Every row gives one point. A path goes straight from each point to the next, and from the last back to the first. The post is the endless flat space through its rows: a point in 2 columns, a line in 3, a plane in 4, and so on, so that a path can go around it. How many times does the path go around the post? Going back the other way cancels.

Post (2 x 3):
-0.2 1.6 -5.0

-0.1 4.1 5.4
Path (22 x 3):
7.5 4.3 7.2

3.0 6.6 1.7

-1.5 7.6 0.4

-3.5 4.7 2.8

-4.5 0.2 1.7

0.4 -0.2 4.6

7.1 0.4 2.0

2.9 -0.8 3.1

-4.5 -2.7 -1.4

-6.4 0.8 -2.1

-2.4 3.6 -7.6

0.7 7.0 -4.4

-2.9 5.6 -2.2

-2.4 3.6 5.3

-4.0 -1.7 -1.3

2.1 -3.3 3.4

5.3 1.3 -5.9

1.9 4.1 -1.6

4.1 4.3 -0.7

4.1 1.2 5.8

2.3 -0.7 -5.2

3.1 1.7 -3.3
Times around: 1

Post (10 x 11):
-2.5 2.7 -0.4 -3.6 -0.4 2.3 -3.8 1.6 1.7 -4.4 -1.6

-1.2 -1.0 -1.2 1.7 -6.3 -2.3 5.0 3.0 -3.3 4.3 0.6

-0.7 3.6 1.3 -2.3 0.3 -4.1 2.5 2.1 -6.3 -4.8 -2.8

9.0 -3.6 -3.4 4.5 -5.8 -2.4 1.0 1.7 -1.7 2.1 -15.9

-1.3 2.2 -5.0 3.2 -0.2 1.5 -6.4 0.0 -4.3 -4.7 -2.1

-1.0 0.2 0.2 -6.5 5.3 1.4 -4.4 -19.7 -7.1 -7.5 0.6

-1.7 1.5 -6.4 3.3 8.6 3.8 2.5 6.6 0.4 -1.1 -7.4

-2.2 3.4 3.2 6.3 0.6 -0.7 -1.2 3.2 0.3 -0.8 -2.8

1.7 0.7 -0.8 -1.6 4.2 -0.8 -1.6 6.3 -3.3 3.0 -1.6

1.3 -1.9 -3.2 3.2 -0.3 -7.4 3.2 3.6 1.8 1.8 1.3
Path (27 x 11):
-6.4 -0.6 -2.4 -1.1 -1.6 3.0 1.1 6.0 -1.0 -3.3 -7.8

-2.7 -4.5 -2.2 5.8 0.6 2.8 -2.1 -3.0 -4.1 -5.3 -3.7

2.7 -1.4 -0.9 1.7 -0.8 -1.1 -0.4 -4.0 -2.5 -6.7 -2.4

0.9 1.4 2.5 6.3 -5.7 0.5 4.0 7.7 -1.6 -4.6 -2.9

1.9 2.9 -8.4 2.8 -6.4 0.6 3.2 3.0 -2.3 -2.1 -2.9

3.9 1.7 0.0 -1.9 -4.9 -7.5 -0.6 -0.1 -5.8 3.5 -0.8

-5.3 3.9 -1.2 -6.2 -7.1 -6.5 2.4 4.0 -5.9 -1.4 -2.2

-3.0 -3.0 -4.6 -0.4 -0.1 -0.4 -2.4 1.0 -6.3 3.1 -4.7

-0.8 -4.1 -4.5 4.1 5.4 -2.6 -7.2 -3.0 -7.9 -8.8 0.0

-1.4 0.9 -0.4 3.5 2.1 0.1 2.4 -1.1 2.0 -7.8 2.4

4.0 3.2 -5.0 2.8 3.4 2.5 0.4 -1.4 -5.3 -1.2 0.6

3.4 0.1 -2.7 -4.6 0.2 -7.6 4.8 -6.4 6.6 -0.8 1.2

-7.2 3.3 -4.8 2.6 3.3 -0.4 3.5 -3.7 -4.7 -3.1 1.0

-4.6 0.0 -0.8 -0.5 -1.7 0.8 1.9 4.0 0.9 2.1 -2.6

0.9 -1.9 2.9 2.2 0.4 -2.8 -5.3 0.4 0.8 -4.8 -7.1

0.6 -2.5 -2.0 1.0 2.4 4.6 -1.5 1.1 -3.0 -3.7 -5.7

-0.2 0.8 -2.3 -0.4 6.8 2.6 5.6 -0.9 -1.2 -1.9 -0.1

1.2 5.1 -4.0 4.9 0.9 1.2 -5.7 3.5 -3.8 0.0 4.8

-1.2 5.5 -2.5 -1.5 0.7 1.4 -1.5 1.6 -8.6 -3.2 -4.9

0.0 8.2 1.6 -1.7 3.2 -1.2 -0.9 3.4 -4.2 -2.4 -10.2

-1.4 -1.5 -7.6 9.9 -3.5 -1.7 0.4 -2.2 -2.2 -0.8 -6.3

-0.6 -2.8 -1.7 -0.9 8.5 -3.3 -2.1 -0.2 -0.2 -6.3 -6.3

3.5 0.8 -0.6 3.8 0.6 -5.5 -1.7 1.6 -6.3 -4.9 -4.2

2.5 1.5 3.3 -1.9 1.5 -1.2 0.9 1.9 -3.9 -2.0 1.7

1.9 0.7 -6.8 1.3 -6.8 -2.8 1.5 4.5 -0.2 -2.9 -3.3

-6.2 6.1 -0.9 0.5 -2.7 2.3 -2.3 1.5 0.2 -5.4 0.1

-3.2 1.5 -6.2 -3.0 4.3 -2.3 -3.4 2.2 -2.8 1.4 -4.8
Times around: 4
